Every row gives one point. Examples show where two turns around zero, p and q, send a point. Write where each new point lands after one turn and then the other. Backwards means that the second turn is done in reverse. Each puzzle has new turns, and all numbers are rounded.

Turn p:
-0.009	0.033	-0.066 -> -0.023	0.036	-0.061
-0.032	0.002	0.066 -> -0.010	0.006	0.073
0.037	-0.005	0.004 -> 0.035	-0.012	-0.007
0.023	-0.010	0.001 -> 0.020	-0.014	-0.006
-0.020	-0.020	-0.004 -> -0.023	-0.016	0.003
Turn q:
-0.029	-0.039	-0.011 -> -0.023	-0.037	-0.024
0.059	0.037	-0.036 -> 0.063	0.045	-0.015
-0.021	0.015	0.016 -> -0.025	0.011	0.013
-0.009	-0.013	0.032 -> -0.015	-0.019	0.026
Where do these land?
q, then p: -0.048	-0.025	-0.040 -> -0.054	-0.010	-0.039
p, then q: 0.040	0.002	0.048 -> 0.044	-0.011	0.043
q, then p backwards: 0.011	0.040	-0.026 -> 0.009	0.047	-0.012
p, then q backwards: 0.030	0.001	-0.005 -> 0.023	-0.008	-0.018
q, then p: -0.033	-0.018	0.023 -> -0.034	-0.017	0.022

Turn p:
0.021	-0.030	0.002	-0.026 -> 0.023	-0.029	0.003	-0.025
-0.001	-0.019	-0.002	0.064 -> 0.007	-0.013	-0.014	0.064
-0.012	-0.008	0.009	-0.025 -> -0.011	-0.012	0.014	-0.021
-0.027	-0.021	-0.034	-0.020 -> -0.030	-0.026	-0.027	-0.020
-0.009	0.081	-0.033	0.006 -> -0.025	0.079	-0.030	-0.005
0.027	-0.003	0.058	0.002 -> 0.035	0.001	0.053	0.009
Turn q:
-0.041	-0.042	0.022	0.015 -> -0.029	-0.036	0.036	0.026
0.015	0.009	-0.012	-0.066 -> 0.003	-0.013	-0.027	-0.062
0.024	-0.039	-0.014	0.004 -> 0.024	-0.034	-0.017	0.017
0.035	0.015	0.008	0.017 -> 0.036	0.021	0.001	0.006
-0.033	0.057	-0.004	0.030 -> -0.034	0.062	0.007	0.013
Where do these land?
p, then q: -0.024	-0.010	0.039	0.050 -> 0.003	0.011	0.044	0.051
q, then p: 0.036	0.001	0.036	-0.011 -> 0.042	0.003	0.021	-0.022
q, then p: -0.028	0.023	0.022	0.016 -> -0.021	0.023	0.031	0.010
p, then q: -0.033	-0.013	-0.018	0.020 -> -0.030	-0.009	-0.004	0.031
p, then q backwards: 0.006	-0.011	-0.004	-0.034 -> 0.006	-0.002	0.009	-0.035
p, then q: 0.044	0.011	-0.074	-0.040 -> 0.002	-0.006	-0.085	-0.044

Turn p:
-0.005	-0.068	-0.044	-0.052	0.006	0.017 -> -0.011	-0.052	-0.029	-0.067	0.037	0.011
0.005	0.053	-0.031	0.003	-0.010	-0.016 -> 0.006	0.047	-0.035	0.006	-0.018	-0.019
0.014	0.019	-0.022	0.030	-0.052	-0.013 -> -0.013	0.005	-0.036	0.021	-0.053	-0.004
0.011	-0.018	0.015	0.010	0.055	0.023 -> 0.030	-0.015	0.019	0.017	0.047	0.019
0.003	0.001	0.042	-0.015	0.013	0.028 -> 0.014	0.006	0.042	-0.008	0.007	0.028
-0.037	0.044	-0.012	0.040	-0.045	-0.024 -> -0.050	0.039	-0.018	0.037	-0.038	-0.022
0.008	-0.030	0.050	-0.015	0.032	-0.017 -> 0.023	-0.028	0.056	-0.006	0.018	-0.015
Turn q:
0.006	-0.041	-0.017	0.030	-0.006	0.053 -> 0.014	-0.032	-0.016	0.046	0.003	0.046
-0.038	-0.055	-0.011	-0.030	-0.047	-0.028 -> -0.017	-0.076	-0.027	-0.024	-0.019	-0.029
0.050	0.041	0.055	0.001	0.021	-0.028 -> 0.028	0.047	0.069	-0.020	0.000	-0.015
-0.026	0.039	-0.011	-0.033	-0.018	0.017 -> -0.033	0.023	-0.025	-0.029	-0.027	0.013
0.025	0.042	-0.043	0.023	-0.004	0.033 -> 0.012	0.050	-0.029	0.038	-0.024	0.019
-0.011	0.002	-0.023	-0.034	0.025	-0.011 -> 0.002	0.009	-0.031	-0.030	0.022	-0.009
0.048	0.011	0.007	0.022	0.047	0.004 -> 0.043	0.038	0.024	0.018	0.031	0.008
-0.028	0.013	0.022	-0.006	-0.029	0.005 -> -0.037	-0.008	0.012	-0.012	-0.024	0.005
-0.025	-0.053	0.021	0.027	0.011	-0.045 -> -0.009	-0.053	0.024	0.013	0.039	-0.040
Where do these land?
p, then q: 0.066	0.056	0.019	0.046	-0.036	-0.048 -> 0.020	0.004	0.025	0.056	-0.085	-0.046
q, then p backwards: -0.011	0.002	-0.037	-0.032	0.028	0.023 -> 0.002	0.008	-0.052	-0.014	0.007	0.029
q, then p backwards: -0.018	0.004	-0.004	-0.017	-0.014	0.034 -> -0.003	-0.006	-0.014	0.000	-0.030	0.030
q, then p backwards: -0.011	-0.037	0.020	-0.032	-0.008	-0.042 -> 0.005	-0.048	0.001	-0.036	0.004	-0.033
q, then p: -0.004	-0.002	0.012	0.009	0.038	0.056 -> 0.010	0.018	0.005	0.015	0.036	0.053
p, then q: 0.023	-0.033	-0.022	0.004	-0.038	-0.043 -> 0.012	-0.052	-0.026	0.001	-0.019	-0.038
q, then p backwards: -0.045	0.009	0.012	0.023	0.030	0.020 -> -0.053	-0.007	-0.004	0.017	0.012	0.027

Turn p:
-0.008	-0.024	0.001	-0.039	0.005	-0.008	-0.031	0.028	-0.010 -> 0.017	-0.025	-0.001	-0.033	0.031	-0.012	-0.016	0.012	-0.025
-0.029	0.012	0.007	-0.030	-0.023	0.021	-0.023	0.005	0.024 -> -0.027	-0.006	-0.013	-0.039	-0.002	0.009	-0.039	0.002	0.000
-0.037	-0.025	0.007	-0.030	0.000	-0.029	0.036	0.005	0.019 -> -0.038	-0.022	0.021	-0.021	0.022	-0.035	0.013	-0.028	0.000
0.029	-0.023	0.017	0.025	0.019	0.013	-0.003	-0.082	0.000 -> 0.023	-0.013	-0.008	0.050	0.003	0.051	0.005	-0.053	0.028
-0.029	0.050	0.011	-0.034	-0.008	0.003	-0.005	-0.004	-0.053 -> -0.013	0.049	-0.009	-0.007	0.007	-0.002	-0.031	-0.014	-0.060
0.010	0.028	-0.014	-0.040	0.012	-0.033	0.016	-0.009	0.020 -> -0.003	0.039	0.002	-0.024	0.034	-0.021	0.006	-0.019	0.024
0.037	-0.023	0.001	-0.002	-0.063	0.030	-0.005	0.013	-0.018 -> 0.031	-0.019	-0.028	-0.036	-0.054	0.016	0.018	-0.002	-0.019
0.037	0.012	-0.014	0.171	0.015	-0.029	-0.020	0.018	0.001 -> 0.050	0.000	0.028	0.122	-0.078	-0.024	0.005	0.071	0.054
-0.018	-0.025	-0.041	-0.021	0.018	0.023	0.015	-0.006	0.010 -> -0.030	-0.021	-0.035	-0.003	0.033	0.004	0.024	0.006	0.004
0.008	0.019	0.024	0.000	0.025	0.009	0.020	0.031	0.006 -> -0.010	0.019	0.040	-0.008	0.004	0.014	0.014	0.024	-0.004
Turn q:
0.021	-0.025	0.019	-0.006	0.016	0.039	-0.022	0.010	0.045 -> 0.053	0.004	0.030	-0.015	0.000	0.025	-0.014	0.012	0.030
-0.043	0.037	0.047	-0.038	-0.045	0.035	-0.046	0.034	-0.037 -> -0.030	-0.015	0.020	-0.025	-0.048	0.040	-0.049	0.047	-0.064
0.019	-0.029	0.026	-0.023	0.001	-0.034	0.011	-0.034	0.028 -> 0.008	0.003	0.030	0.000	-0.027	-0.031	-0.002	-0.042	0.035
-0.004	0.032	0.034	-0.005	0.043	-0.039	-0.017	0.027	-0.039 -> -0.043	0.010	0.044	-0.007	0.035	-0.036	-0.017	0.023	-0.031
-0.029	-0.018	0.014	0.038	0.005	0.034	-0.039	-0.033	-0.026 -> -0.010	-0.014	0.004	0.049	0.017	0.050	-0.042	-0.004	0.000
-0.026	0.020	-0.032	0.036	0.041	-0.011	0.021	0.022	0.042 -> -0.016	0.027	-0.023	-0.003	0.037	-0.004	0.031	0.041	0.049
-0.007	-0.033	-0.043	-0.025	-0.027	0.000	0.043	0.029	-0.045 -> -0.004	-0.068	-0.041	-0.023	-0.002	-0.013	0.034	-0.012	-0.026
0.000	-0.017	0.035	-0.001	-0.018	-0.028	-0.020	-0.017	0.021 -> 0.003	0.004	0.023	0.020	-0.035	-0.020	-0.026	-0.006	0.020
0.024	-0.036	-0.032	0.010	-0.043	-0.035	0.030	0.036	0.021 -> 0.037	-0.030	-0.037	0.006	-0.025	-0.053	0.035	0.012	0.013
0.019	0.034	-0.035	0.045	0.033	0.053	0.048	-0.053	-0.028 -> -0.007	0.033	-0.022	0.028	0.056	0.059	0.057	-0.044	-0.017
0.026	0.035	-0.034	-0.030	-0.004	-0.013	-0.009	-0.020	0.019 -> 0.009	0.046	-0.028	-0.032	-0.005	-0.016	-0.006	-0.025	-0.007
Where do these land?
p, then q backwards: -0.043	0.021	-0.049	0.015	-0.005	-0.014	-0.017	-0.043	0.019 -> -0.033	-0.007	-0.039	0.026	-0.003	-0.050	-0.027	-0.033	0.003
q, then p: 0.017	-0.045	-0.005	0.028	-0.031	0.011	0.016	0.053	0.021 -> 0.034	-0.025	0.014	-0.020	-0.023	-0.015	0.062	0.019	0.019
q, then p: -0.005	-0.017	-0.056	0.019	0.027	-0.001	0.002	0.004	-0.031 -> -0.002	-0.014	-0.016	0.035	0.053	-0.005	0.024	0.017	0.012
q, then p: -0.043	-0.009	0.026	-0.034	-0.055	-0.043	0.020	0.047	-0.033 -> -0.004	-0.059	-0.003	-0.026	-0.023	-0.070	-0.002	-0.021	-0.048
q, then p: -0.039	0.053	-0.025	-0.043	0.013	0.005	0.022	-0.002	-0.002 -> -0.056	0.019	-0.029	-0.029	0.033	-0.009	-0.012	-0.006	-0.031
p, then q: 0.052	0.000	0.039	-0.026	0.005	0.008	0.030	-0.025	-0.019 -> 0.004	0.023	0.028	-0.004	-0.008	0.041	0.032	-0.046	-0.023
p, then q: -0.017	-0.024	0.047	-0.020	0.028	0.031	0.031	0.040	0.011 -> -0.026	-0.052	0.055	-0.017	-0.008	0.033	0.006	0.007	-0.001
p, then q: -0.024	0.039	0.004	-0.009	-0.011	-0.062	-0.037	-0.011	0.058 -> -0.002	0.056	0.011	-0.011	-0.019	-0.035	-0.067	0.014	0.038
p, then q: 0.020	0.014	-0.030	0.028	0.026	0.045	-0.035	0.000	-0.032 -> 0.038	-0.002	-0.030	0.005	0.041	0.017	0.020	0.039	-0.032
p, then q: -0.001	0.041	0.041	0.053	0.031	0.038	-0.021	-0.003	0.035 -> 0.027	0.014	0.018	0.018	-0.022	0.053	-0.018	0.070	-0.001
q, then p backwards: 0.050	-0.030	0.022	0.006	-0.039	-0.047	0.006	-0.016	-0.030 -> -0.017	-0.027	0.012	0.034	-0.026	-0.058	0.012	-0.014	-0.046
q, then p: 0.033	-0.042	-0.014	-0.017	0.009	0.030	-0.015	-0.043	0.004 -> 0.031	-0.002	-0.023	0.010	0.010	0.052	0.000	-0.029	0.034

Turn p:
-0.036	0.011	-0.013	-0.038	-0.002	-0.042	-0.011	0.036	0.014	0.014	-0.035 -> -0.019	-0.001	-0.040	-0.038	0.000	-0.023	0.015	0.038	0.034	0.013	-0.030
0.020	-0.001	-0.023	0.010	-0.005	0.029	0.038	-0.034	0.052	0.052	0.028 -> 0.032	-0.017	0.022	0.028	-0.003	0.004	0.030	-0.048	0.036	0.048	0.035
-0.033	0.041	0.023	0.041	-0.023	0.018	-0.005	0.008	0.013	0.037	-0.038 -> -0.036	0.033	0.014	0.033	-0.003	-0.004	-0.018	-0.002	0.027	0.050	-0.042
0.013	-0.017	0.031	-0.044	0.058	-0.051	0.014	-0.043	-0.014	0.004	-0.015 -> 0.015	-0.005	0.001	-0.060	0.053	-0.036	0.036	-0.027	-0.037	-0.015	-0.016
-0.025	-0.018	0.034	0.028	-0.035	-0.036	0.051	0.016	0.018	-0.046	0.017 -> -0.027	-0.017	0.031	0.033	-0.036	-0.030	0.034	0.002	0.013	-0.061	-0.026
-0.009	-0.024	0.004	-0.017	0.040	0.019	-0.041	-0.015	0.000	0.044	0.032 -> -0.014	-0.021	-0.005	-0.029	0.041	-0.004	-0.032	-0.026	0.003	0.024	0.047
0.007	0.004	0.034	0.009	0.024	0.030	-0.041	0.041	-0.034	0.048	0.025 -> -0.037	0.000	0.026	-0.004	0.028	-0.009	-0.050	0.031	-0.024	0.040	0.041
-0.012	-0.005	-0.043	0.040	-0.019	0.034	-0.016	0.010	-0.016	-0.019	-0.039 -> -0.006	-0.004	-0.035	0.038	-0.022	0.052	-0.027	0.007	-0.008	0.009	-0.029
-0.043	-0.013	-0.020	0.042	0.018	-0.038	-0.002	0.023	0.021	-0.009	0.032 -> -0.028	-0.031	-0.033	0.045	0.019	-0.032	0.001	0.007	0.028	-0.031	0.007
0.018	0.008	0.049	-0.023	-0.043	0.004	0.005	-0.040	-0.035	0.013	0.023 -> 0.008	0.030	0.045	-0.029	-0.039	-0.030	-0.017	-0.033	-0.030	0.002	0.011
0.051	0.004	-0.003	-0.016	-0.042	-0.018	0.007	0.014	-0.032	-0.032	-0.037 -> 0.044	0.009	0.009	-0.016	-0.043	0.008	0.001	0.041	-0.035	-0.013	-0.036
0.055	0.041	-0.030	-0.029	-0.042	0.024	0.054	-0.003	-0.042	-0.040	0.022 -> 0.052	0.048	0.007	0.009	-0.069	0.023	0.040	0.019	-0.043	-0.013	0.035
0.025	0.019	-0.031	0.042	0.015	0.018	-0.049	0.024	0.008	-0.039	0.031 -> 0.023	0.009	-0.014	0.048	0.025	0.030	-0.046	0.033	0.010	-0.031	0.030
-0.031	-0.050	-0.011	-0.044	0.056	0.009	-0.004	-0.035	0.046	-0.028	-0.045 -> -0.009	-0.033	-0.028	-0.056	0.048	0.052	0.032	-0.042	0.026	-0.024	-0.028
Turn q:
-0.060	0.022	0.010	0.003	0.021	-0.019	0.001	-0.004	-0.036	-0.016	-0.028 -> -0.055	0.006	0.020	0.010	0.005	-0.013	0.008	-0.029	-0.022	-0.021	-0.042
-0.024	0.088	0.003	-0.068	-0.018	-0.015	0.032	0.026	0.002	-0.033	0.055 -> -0.044	0.068	0.025	-0.089	0.005	0.017	0.020	0.002	-0.039	-0.020	0.040
0.020	0.030	-0.010	-0.020	-0.026	-0.040	0.022	0.054	-0.031	-0.020	0.027 -> -0.002	0.020	-0.006	-0.044	-0.021	-0.011	0.015	0.036	-0.069	-0.011	0.013
0.016	-0.050	-0.024	0.056	0.022	0.057	-0.004	-0.004	0.037	-0.001	-0.051 -> 0.034	-0.018	-0.027	0.060	0.004	0.028	0.010	0.023	0.066	0.018	-0.048
-0.043	-0.015	0.052	-0.011	-0.009	-0.017	0.036	0.005	-0.013	-0.019	0.027 -> -0.047	-0.025	0.032	-0.002	-0.027	0.009	0.032	-0.011	-0.016	-0.028	0.032
0.022	0.026	-0.006	-0.069	-0.034	-0.028	0.019	-0.016	-0.018	-0.041	0.013 -> 0.019	0.024	-0.003	-0.067	-0.025	0.019	0.000	-0.035	-0.042	-0.030	0.017
0.000	-0.041	-0.020	-0.007	0.020	0.041	-0.018	0.004	-0.008	0.049	-0.019 -> 0.007	-0.049	-0.012	0.007	0.029	0.011	-0.014	0.001	0.021	0.050	-0.024
0.032	-0.031	0.036	0.043	0.053	0.012	-0.008	-0.018	0.039	0.048	-0.058 -> 0.051	-0.032	0.033	0.054	0.016	-0.041	0.017	-0.001	0.066	0.025	-0.029
-0.001	0.046	0.025	0.006	-0.044	0.001	0.023	-0.016	-0.031	0.004	0.018 -> -0.009	0.039	0.027	0.011	-0.018	0.013	0.001	-0.021	-0.046	0.015	0.033
0.012	-0.028	0.016	0.030	0.019	0.026	-0.064	-0.002	0.006	-0.005	-0.005 -> 0.018	-0.026	0.010	0.040	0.024	0.005	-0.048	0.024	0.027	-0.017	-0.012
0.000	-0.024	-0.018	0.017	-0.027	-0.014	-0.027	-0.003	0.046	0.028	-0.019 -> 0.007	-0.004	-0.024	0.009	-0.033	-0.026	-0.032	0.009	0.045	0.023	-0.002
0.026	-0.021	-0.064	0.019	0.023	-0.006	-0.012	-0.025	0.008	0.008	0.039 -> 0.021	-0.002	-0.075	0.009	0.039	-0.013	-0.008	0.001	0.010	-0.002	0.021
Where do these land?
q, then p: -0.021	-0.010	0.027	-0.036	-0.034	-0.049	-0.033	0.028	-0.010	-0.014	-0.020 -> -0.014	0.000	-0.003	-0.054	-0.043	-0.014	-0.039	0.009	0.002	-0.032	-0.030
q, then p: -0.078	0.051	-0.123	-0.016	0.020	0.025	0.002	-0.022	-0.006	0.011	-0.022 -> -0.014	0.053	-0.108	-0.015	0.038	0.028	0.033	-0.038	0.033	0.070	-0.023
q, then p backwards: 0.006	0.059	0.024	-0.022	-0.009	0.033	0.008	-0.009	0.019	0.060	-0.016 -> 0.025	0.039	0.041	-0.016	-0.002	0.037	0.000	-0.018	0.022	0.062	-0.008
q, then p: 0.015	0.016	-0.019	0.058	0.027	-0.060	-0.004	-0.019	-0.002	0.011	0.046 -> 0.023	0.002	-0.048	0.050	0.022	-0.054	0.012	0.020	-0.014	-0.040	0.013
p, then q: 0.025	0.032	0.016	-0.029	-0.003	0.019	0.031	-0.010	-0.018	-0.021	-0.003 -> 0.007	0.029	0.035	-0.012	0.002	0.023	0.021	-0.007	-0.038	0.010	0.014
p, then q: 0.001	-0.031	-0.033	0.006	0.016	0.017	0.013	0.012	-0.008	0.035	0.005 -> -0.007	-0.040	-0.031	0.016	0.011	0.003	0.004	0.000	0.000	0.030	0.019
p, then q: 0.023	-0.030	-0.002	0.012	-0.042	0.010	-0.069	0.004	0.011	-0.006	0.030 -> 0.023	-0.019	0.003	0.000	-0.004	0.008	-0.075	0.032	0.022	-0.029	0.017
q, then p backwards: 0.001	-0.037	0.032	0.001	0.086	0.040	0.013	-0.025	-0.012	-0.011	-0.021 -> 0.015	-0.040	0.009	0.037	0.048	-0.011	0.031	-0.013	0.074	-0.020	-0.017
q, then p: 0.013	-0.002	0.023	0.030	-0.005	0.037	-0.005	-0.016	-0.040	0.011	0.012 -> -0.015	-0.008	0.022	0.036	0.022	0.005	-0.030	-0.012	-0.035	0.013	0.013
q, then p: -0.041	-0.024	0.013	-0.014	-0.038	0.014	-0.004	-0.001	0.024	-0.017	0.037 -> -0.034	-0.003	-0.001	-0.002	-0.030	0.019	-0.022	-0.018	0.042	-0.020	0.035
p, then q: 0.027	-0.022	-0.007	0.041	-0.044	-0.116	-0.008	-0.008	0.021	-0.016	-0.029 -> 0.073	-0.012	-0.026	0.006	-0.074	-0.051	-0.001	0.015	0.000	-0.041	-0.062
p, then q backwards: 0.033	-0.023	0.024	-0.016	0.034	0.009	0.029	0.013	0.005	-0.016	0.011 -> 0.013	0.001	0.040	-0.020	0.028	0.012	0.024	0.019	-0.020	-0.012	0.024
q, then p: -0.002	0.022	0.026	-0.013	-0.008	0.021	0.025	0.054	0.017	-0.027	-0.030 -> -0.032	0.022	0.044	-0.018	-0.029	0.017	0.025	0.033	0.006	0.016	-0.020
